Each row is a point. Each copy is the shape, with its points in the same order, turned, moved and blurred by noise. Some copies are also mirrored. Which?

Shape:
[[  5  20]
 [-52  16]
 [ 20  -6]
 [ 19 -23]
 [  8   6]]
Copy 1, 5 rows:
[[ 43  -6]
 [ 10 -51]
 [ 22  22]
 [  5  31]
 [ 29   6]]
Copy 1 is: mirrored
Copy 2:
[[ -2 -18]
 [-60  -3]
 [ 16   4]
 [ 19  21]
 [  2  -6]]
Copy 2 is: mirrored

Shape:
[[  6  -4  20]
 [ 29  17  10]
 [ -5 -37 -28]
 [-33 -47   2]
 [-18 -10  -1]
 [-26  21  -7]
 [-24  14  27]]
Copy 1:
[[ -3   6 -20]
 [ 20 -20 -10]
 [-54 -16 -10]
 [-60  23 -20]
 [-29   8  -1]
 [-11  13  25]
 [  2  33   2]]
Copy 1 is: mirrored
Copy 2 (7 x 3):
[[ 15   8   3]
 [ 29   5 -27]
 [-39  34  -1]
 [-35  20  31]
 [-18   0  14]
 [-14 -34  -9]
 [  7 -31  21]]
Copy 2 is: mirrored

Shape, 9 rows:
[[ 20  24  14   3]
 [ -2 -30 -23  -9]
 [-46 -16  26 -18]
 [ -4 -17  -4 -25]
 [  1  23  37  -7]
 [ -6  37  57 -16]
 [  7   7  22   2]
 [-14  -6 -45  12]
 [-30  11 -29 -37]]
Copy 1, 9 rows:
[[ 17  11  10 -24]
 [-19 -23 -25   6]
 [ -3 -26  26  43]
 [-18 -22   3   3]
 [ 24   2  38  -1]
 [ 32   1  60   1]
 [ 25  -1  12  -8]
 [-19  16 -38  15]
 [-44  12  12  15]]
Copy 1 is: only turned
Copy 2:
[[ 12 -12 -18  -5]
 [ 14  27  24  30]
 [-11  -2  52 -18]
 [ 11  27  19   1]
 [ -2 -16  -5 -25]
 [-11 -23  -9 -52]
 [ 10 -14   0  -6]
 [-13  11   8  57]
 [-34  39   8  11]]
Copy 2 is: mirrored
Copy 3, 9 rows:
[[-21  13 -10 -10]
 [ 43   2 -13  16]
 [ 33 -21  41 -18]
 [ 35  12   6  -1]
 [-16   5  15 -28]
 [-28   8  32 -44]
 [ -5   1  -4 -20]
 [ 22 -11 -10  48]
 [ 26  18  36  34]]
Copy 3 is: mirrored

Shape:
[[-13 -11  40 -12 -26   6]
 [ 19   3  41   5  -4   0]
 [ -6   6   1  -8 -20 -10]
 [ 10  -2  -5 -20  29 -18]
 [ 11 -10 -30 -16  -7 -23]
 [ 13   0   5  10  -5   7]
 [ -8  -6  28   8  -5 -40]
 [-10   1  38  23  -7  -7]
 [ -6 -47  18  13 -23 -23]
 [ -2   3 -34  20  -5  14]
 [-13 -27  46  15   0  10]]
Copy 1:
[[  5   3 -31   1   0 -37]
 [-10 -10 -20  36  -7 -18]
 [  2  10  -3   3  27 -13]
 [-15  27  34  21  -2  -8]
 [-23  32  17   1  24  11]
 [ -2   0  -6  14  -1   8]
 [-33 -17   9   6  11 -33]
 [ -5 -29  -8   4  -3 -24]
 [-44  -7 -13 -27   0 -17]
 [ 17   5  13  -8   7  36]
 [ -5 -18 -21  -1 -31 -31]]
Copy 1 is: mirrored
Copy 2 (11 x 6):
[[-42 -16   8  -4  -2 -30]
 [-32  11  30   3   5  -7]
 [  0  -1  -1  -4  -4 -30]
 [  4  25  -1 -18 -27   7]
 [ 21  12 -21 -26   0  -8]
 [ -8   8   2  11   9  -2]
 [-24  36   6 -13  -4 -40]
 [-37  22  11  18   0 -30]
 [-42  21 -26 -22  21 -29]
 [ 19   7 -29  25   8  -3]
 [-60  12  -2  11  -1 -14]]
Copy 2 is: only turned
